Each point is reached from the start by the listed moves, each made 0, 1 or 2 times, or once backwards (-1), plus a little noise. Say if it took an odd or an even number of moves. Then give how often each move was made.
(in the rows, 128 means zero)

Moves:
(1): [161 131 113 126]
(2): [120 158 120 133]
(3): [143 133 150  93]
Start: [152 130 119 116]
Points:
[249 144 132  41] -> even (2, 0, 2)
[190 109 172  39] -> odd (0, -1, 2)
[242 111 120  71] -> even (2, -1, 1)
[146  95 106 146] -> even (0, -1, -1)

Moves:
(1): [159 118 135 119 151 106 123 132 134 161 123]
(2): [134 168 146 109 120 124 151 109 128 114 134]
(3): [125 112 153 117 135 130 136 117 152 126 137]
(4): [137 128 147 161 136 123 143 136 152 122 128]
(5): [121 121 108 126 173 155 126 144 111 133 126]
(6): [147 120 129 117 128 159 125 122 123 137 139]
(7): [126 114 113 115 125 139 168 140 121 146 139]
(8): [140 143 136 103 114 135 129 159 143 104 110]
Start: [128 121 119 127 132 123 123 140  92 135 114]
Points:
[148  33 108 106 174 136  85 107  79 220 141] -> even (1, -1, 1, -1, 0, 1, 0, -1)
[183 232 169 103  94 129 232 203 139  69  92] -> even (0, 2, -1, 2, 0, 0, 1, 2)
[199 170 183   7 120 137  93 148 131 102  88] -> even (1, 1, 1, -1, 0, 1, -1, 2)
[ 98 156  99 108 156 187  91  76  31 116 141] -> odd (-1, 1, 0, -1, 1, 1, -1, -1)
[154  41  64  78 172  81 157 190  69 248 111] -> odd (2, -1, 0, -1, 0, -1, 2, 0)

Moves:
(1): [142 125 157 104 144 131 115 152 141 100 147]
(2): [138 134 132 136 138 155 133 134 111 122 129]
(3): [121 113 145 102 114 124 149 134 112 120 120]
(4): [143 126 143 124 132 132 110 109 162 132  87]
(5): [141 158 119 127 146 112 137 104 119 150 100]
(6): [ 90 129 127 130 144 139 135 104 103 109 145]
(7): [112 151 130 163 125 143 149 125 131 138 107]
(8): [117 125 118 149 145 124 145 134 122 136 133]
(9): [102 127 131 128 127 122 115 140 116 117 130]
(10): [132 137  99 120 128 128 141 134 151 124 115]
(11): [118 122 130 131 134 135 131 124 131 150 129]
Start: [140 123 122 117 128 149 123 130 124 136 120]
Points:
[151 158   7  64 112  99 164  75 121 135 117] -> odd (-1, -1, 0, -1, 1, 1, -1, -1, -1, 2, -1)
[214 104 211  66 153 205 154 137 141  90  47] -> even (1, 2, 2, 2, 0, 0, 0, 1, -1, 0, -1)
[100 151  59 174 148 131 115 153 242 200  33] -> even (0, -1, -1, 1, 0, -1, 1, 1, 2, 2, 2)
[ 84 178 166 152 215 184 120  68 113  78  47] -> odd (1, 1, 0, 2, 1, 2, 1, 1, 1, 0, -1)

Moves:
(1): [148 133 117 149 121 130 130 124 136 123 136 122 132 112 122 119 110]
(2): [123 140 125 128 142 127 122 131 128 125 116 119 135 128 131 123 126]
(3): [133 131 140 132 113 105 129 130 104 119 121 146 124 120 120 126 130]
(4): [114 132 130 130 129 128 130 124 129 125 148 134 123 130 142 136 128]
(5): [131 133 137 120 121 130 114 125 131 130 132 145 131 128 125 120 123]
(6): [122 140 127 138 140 130 127 123 139 155 123 136 114 136 128 119 152]
(7): [133 129 144 124 121 130 139 139 133 127 128 127 132 126 133 120 118]
(8): [138 126 117 122 139 133 137 130 121 121 130 130 119 140 123 118 131]
(9): [117 142 127 138 122 149 129 131 119 125 129 123 122 128 104 137 127]
(10): [138 128 149 146 137 127 110 115 121 136 124 137 136 151 119 138 128]
(11): [135 134 119 134 129 126 134 137 137 126 120 133 138 126 122 142 131]
(12): [127 127 134 129 129 126 124 147 121 125 146 125 136 124 118 122 151]
(13): [141 143 136 128 120 113 101 158 138 130 119 121 120 131 125 130 117]
(14): [136 127 122 129 129 142 121 141 121 144 126 138 140 120 155 139 122]
Start: [131 128 123 116 130 116 127 134 128 130 123 140 134 125 130 125 125]
Points:
[130 195 169 152 104 149   7 178 157 185 143 156 112 156  59 151 147] -> odd (0, -1, -1, 0, 2, 1, -1, -1, 2, 1, 0, 1, 2, 0)
[ 95 190  91 131 169 169 169 233 120 167 112 131 129 124 100 135 232] -> odd (-1, 1, 0, 0, -1, 2, 1, 1, 2, -1, 2, 2, 0, 1)
[186 189 133 127 102  41 145 212 115  57 118  97  84  90 108  42  61] -> odd (2, 2, 2, 1, -1, 0, 2, 2, 0, -1, -1, 0, 2, -1)
